Every row gives one point. Two turns around zero, p and q, are shown by what they do to some points. Where does a point land after both, in the order given? Backwards means that the second turn is done in reverse. Each puzzle has new turns, and all numbers are rounded.
In the rows, 128 means zero.

Turn p:
[172 118 126] => [165 130 154]
[ 88 159 147] => [ 75 134 122]
[148 100 131] => [155 108 136]
[103 134 108] => [117 139  99]
Turn q:
[150 117  97] => [162 127 108]
[128 140 165] => [101 150 146]
[123 146 123] => [115 125 114]
[139  87  93] => [180 109 128]
[ 99 150 163] => [ 81 127 145]
Where do these land?
q, then p backwards: [121 101 156] => [157 140 152]
p, then q backwards: [162 163  89] => [185 119 151]
p, then q: [119 103 136] => [152 120 139]
q, then p: [117 112 134] => [126 111 139]
q, then p: [101 111 117] => [142  97 129]
p, then q: [147 179 135] => [ 75 140 128]

Turn p:
[141 157 174 119 105  91] => [124 132 160 143  68 145]
[167 167 138 156  91 123] => [156 114 112 172  82 139]
[ 96 110 144 120 113 140] => [103 109 134 110 138 152]
[135 112 107 107 168 151] => [145 153 133 114 173 118]
[107 106 112 103 126 114] => [118 114 146  97 139 110]
[168 138 111 166 106 121] => [148 111 106 174 111 108]
[113  97 142 101 130 137] => [113 121 157 111 153 141]
[ 83 125 110 100 155 148] => [122 143 120  72 157 133]
[141 140 114 179 159 127] => [123 157  86 159 131 106]
Turn q:
[ 99  88 114 106 136  99] => [ 84 106 124 148 105 103]
[125 123  85 145 136 175] => [116 134 110 139 124 190]
[142 113 176 157 102  99] => [164 132 146 161 150  85]
[ 95 175 156 124 129 116] => [125 154 175  95 126 112]
[130 114 135 119  78 104] => [151 137 121 150  96  93]
[110 139 101  96 127 135] => [107 129 121 105  94 139]
[139  87 136 117 147 139] => [124  82 121 144 135 132]
[151 158 132 157 168 135] => [129 139 127 105 182 147]
[162 156 116 130 130 150] => [152 138 106 102 140 153]
Where do these land?
q, then p backwards: [ 95 170 129 119 187 100] => [ 71  86 135 101 159 108]
p, then q: [113 101 156 157 127 105] => [104 146 167 152 118 129]
p, then q backwards: [128  93 113  83 161 104] => [111 166 173 134 146  97]
p, then q: [112 102 105 130 101 137] => [101  96 118 148 125 122]
p, then q backwards: [133 164 108 153 128 175] => [182 124  98 139 111 145]
q, then p backwards: [124 112 163 133 104 128] => [168 123 122 118 116 115]
q, then p: [141 120 163 108 119 122] => [122 123 161 150 127 110]
q, then p: [169 133 100 135 115 168] => [179 120 107 137 161 126]
q, then p backwards: [136 157 115 133 108 114] => [126 153 119 125 159 125]

Turn p:
[178 128  89 128 153 153 169 110 125] => [146 100  89 103 145 112 163 136  81]
[ 81 144 139 151 142  66  88 118 134] => [ 71 142 138 174 110 100  98 132 163]
[157 146 128 160 123 156 110  90 114] => [118 102 136 148 133 133 135  94  79]
[108 110 120 164 108  74  89 154 142] => [119 108 149 155 115 102  68 142 166]
[117 138 147 136 105  66 105 118 162] => [109 133 150 140 102  81 103 102 168]
[144 136 127 149 115 135 160  94  94] => [101 116 139  98 144 125 135 118  83]
[121 127 156 138 138 156 137 164 147] => [158 138 158 140 118 142 151 154 132]
[131 136 111  91 125 138 129 140 127] => [147 145  98 114 120 142 126 125 130]
[120 150 120 107 114 165 153 144 116] => [142 146 121 100 108 163 138 137 106]
[160 100 133  91 152 135 136 149 108] => [165 149 107 118 175 130 135 136 130]
[ 91  93 139  94 133 164 132 128 140] => [134 130 125 119 137 178 158 133 170]
Turn q:
[136 110 144  97  84 136 104 165 152] => [173 138 130 112  79 161 127 136 114]
[ 97 115  95 123 128 116  93 155  93] => [118 132 119 137 119 120  94 185 100]
[146 114  85 179 127  85 137 112 101] => [131 140 113 144 180  79 152 148  94]
[ 93 136 140 148 137  87 179  94 102] => [ 91  99  96 140 132  71 159 123 147]
[156 129 154 129 145 108  91 143 155] => [167 131 177 114 125 117 118 128 139]
[121 173  96 113 131 157 146 127 131] => [105 129 107 126 155 171 127 139 157]
[129 129 101 109 141 149 106 104 157] => [145 121 121 132 153 153  87 113 135]
[111 120 143 142 109 159 151 143 155] => [128 114 130 156 105 161 154 112 125]
[166 117 164 125 152 122 176 136 125] => [110 113 155  88 128 118 169  95 121]
[124 137 158 115 126 161  98 102 109] => [111 161 132 133 104 130  94 102 146]
Where do these land?
p, then q: [ 86 121 170  93 119 135 105 116 126] => [126 119 130 160 132 160 127  94 176]
p, then q: [151 108 113 150 124 159 150 129 152] => [125 124 130  98 119 125 143 108  83]
q, then p: [133 101 105 178 109 109 165 140 125] => [107 128 132  98 157 110 127 178  96]
p, then q: [155 122 101  97 108 127 100 166 171] => [187 162 127 111 165 138 131 114 110]
p, then q: [132 134 109 160 125 117 166 124 179] => [156 110 103 105  95 111 159 135  97]
q, then p: [170 101 130 100 158 135  85 133 150] => [144 162 127 157 165 137 132  75 122]
p, then q: [ 98 130 132  90 158 135 140 117 103] => [ 99 107 118 137 147 166 127 145 153]
p, then q: [151 115 123 172  87  81 126 104 109] => [143 117 135 126  95  69  78 129 123]
q, then p backwards: [105 148 152 125 159 137 110 142 106] => [ 87 129 138 153 113  98 127 133 130]
p, then q: [ 85 177 124 129 142 150 125 106  81] => [ 73 145 100 169 111 151 121 155 144]
q, then p: [142 151 150 115 119 125 134 132 104] => [128 148 121 109  96 127 134 120 141]

Turn p:
[122 106 127 110 122 113 139 106 112  90 129 104] => [164 115 144 102 147 137 125 112 109 134 143 144]
[122 130 154 195 105 144 102 110 149 163 143 127] => [103 128  74 155  97 114 104 138 118 158 100 159]
[108 148 140 115 133  94 146 132 141 138 135 120] => [114 119 126 120 113 136 139 144 108 111 164 127]
[143 142 143 149 113 119 115 187 108 140 122 113] => [111 119 127 140 128 156 168 168 129 136  92 129]
[131 118 146  92 123 150 117 123 100 129 160 126] => [148 106 114 118 160 120 126 138 165 114 134 144]
[116 108  73 155 143 145 132 130 101 166  70 115] => [167 149 124 134  98  96 152 115 106 131  78  74]
[141 146 156 144 151 147 151 107 113 100 142 149] => [117 113 112 158 154 150 120  83 133 120 139 135]
[119  78 136 115 142 144 139 123 137 109 124 148] => [124 144 127 103 174 107 110 108 119 129 128 120]
[132 148  56 110 118 148 141 183 225 149 141 114] => [ 80 134 208 132  84  98  76 181 126  92 108  97]
[120 132 137  91 148 135 101 122 110 100 113 123] => [145 114 147 125 154 114 152 118 150 150 155 123]
[156 133 132 171 129  71 117 111 148 164 138 122] => [103 134  94 105  66 165 119 130 120 148 125 131]
[114 137 120 115 128 114 132 115 117  95 145 162] => [127 143 143 123 137 130 139  97 137 108 153 157]
[138 139 145 102 108 139 130 115 104 121 102 141] => [160 147 124 150 152 140 136 133 144 134 147 126]
Turn q:
[148 124 105 141 128 131  89 112  95 133 107 130] => [117 135  92 144 128 107 135  98 156 149 135 135]
[118 123 136 147  98 138  89 144 149 142 142 134] => [126 131 105 165 135 148 109 150 138 125  98 137]
[137 142 121 115 146 129 120 111 116 165 139 143] => [104 124 129 145 109 103 142 108 112 121 119 142]
[111 150 102  93 122 165 145 136 137 115  95  91] => [114  75 156 103 131 146 143 125 160 148 121 101]
[101 104 144 144 124 194 138  95 136 113 136 126] => [101 163 159 113 136 143 117 147 135 179  95 126]
[106 139 151 154 128 136 132 146 146 172 129 155] => [140 135 123 159 102 138 146 154  97 129  93 125]
[133 150 106 155 123 105 147 126 114  98  99 128] => [154 126 122 123 112 128 142 133 149 144 179 119]
[112 143 147 146 177 114 102 149 120 154 155 142] => [127 129  97 140  88 105 103 130  82 117 110 118]
[149 115 177 116 139 129 130 150 136 135 141 119] => [121 136 118 118 160 125 127 140  92 102 112 108]
[140 118 152 131 123 110 161 134 159 131 154  98] => [134 128 152 131 158 156 116 138  87 110 145 121]
[119 104 101 141 115 138 112  83 126 119 127 129] => [124 151 143 141 132 127 112 107 159 160 129 151]
[116 171 131 123 125  48 153 175  73 138 126 134] => [181  76  87 109 102 103 151 144  92 102 173 156]
[139  77  86 118 127 146 174 129 147 123 137 124] => [124 149 162  99 132 184 136  89 134 121 129 139]
[164 148 162 128 111 116 131 116 133  53 160 143] => [111 162 132 107 152 109 103 183 146  97 179 125]
[128 113  98  68 135 119  96 114 135 129  73 123] => [143  98 143 126 143  97 137  75 181 114 104 115]
Where do these land?
q, then p: [147 146  88 129 127 164 123 164 137  98 109 153] => [130 123 171 142 131 101  82 159 101 119 132 138]
q, then p: [ 96 131 135 122 123  99  86 124 140 130 122 133] => [114 152 134 111 111 147 130 124 133 171 109 127]
p, then q backwards: [146 108 142 147 141 127 142  78 129 154 182 144] => [133 108  92 123 143 115  81 167  99 110 157 120]
p, then q: [164 146 105 140 128 135 135 130 119 112  86 161] => [105 125 143 159 133 123 142 156 117 167 142  96]
q, then p: [115 123 104 133 110 153 126 155 113  91 116 148] => [119 145 162 136 128 109  96 161 138 116 134 113]
p, then q backwards: [110 128 156  72 113 122 113 106 144 148 140 100] => [119 167 141 136 108  95 134 132 103  77 131 116]
q, then p: [162 127 109 165  95 137 148 159 124 143 125 145] => [126 123 145 167 132 118 103 113 122  80  99 128]
p, then q: [105 153 157  88 150  97  90 135 109 130 155  90] => [137 149 153  97 138 176 123 114  98  84 107 160]
q, then p: [148  93  74 132 129 148 129 165 107 120  81 138] => [157 132 154 146 113 111  54 124 125 108 148 105]
p, then q: [139 117 158 164 147 131 134  93 162 144 155  98] => [130 123 106 143 128 131 108  86 159 146  94 169]
q, then p: [109 143 111 134 135 161 137 155 109 141  91 148] => [158 151 136 133 127 131 100 162 101 107 120 108]
p, then q: [100 140 138 116 120 101 132  87 121 128 146  82] => [108 157 108 113 146 141 130 113 132  97 129 179]
q, then p: [155  96 183 158 129 129 158 101 130 129 145 131] => [120  90 117 162 119 148 179 114 149 102 141 114]
p, then q: [ 96 140 132  93 146  89 139 139 148 123 139 122] => [124 123 135  85 137 130 101 149 106 111 124 160]
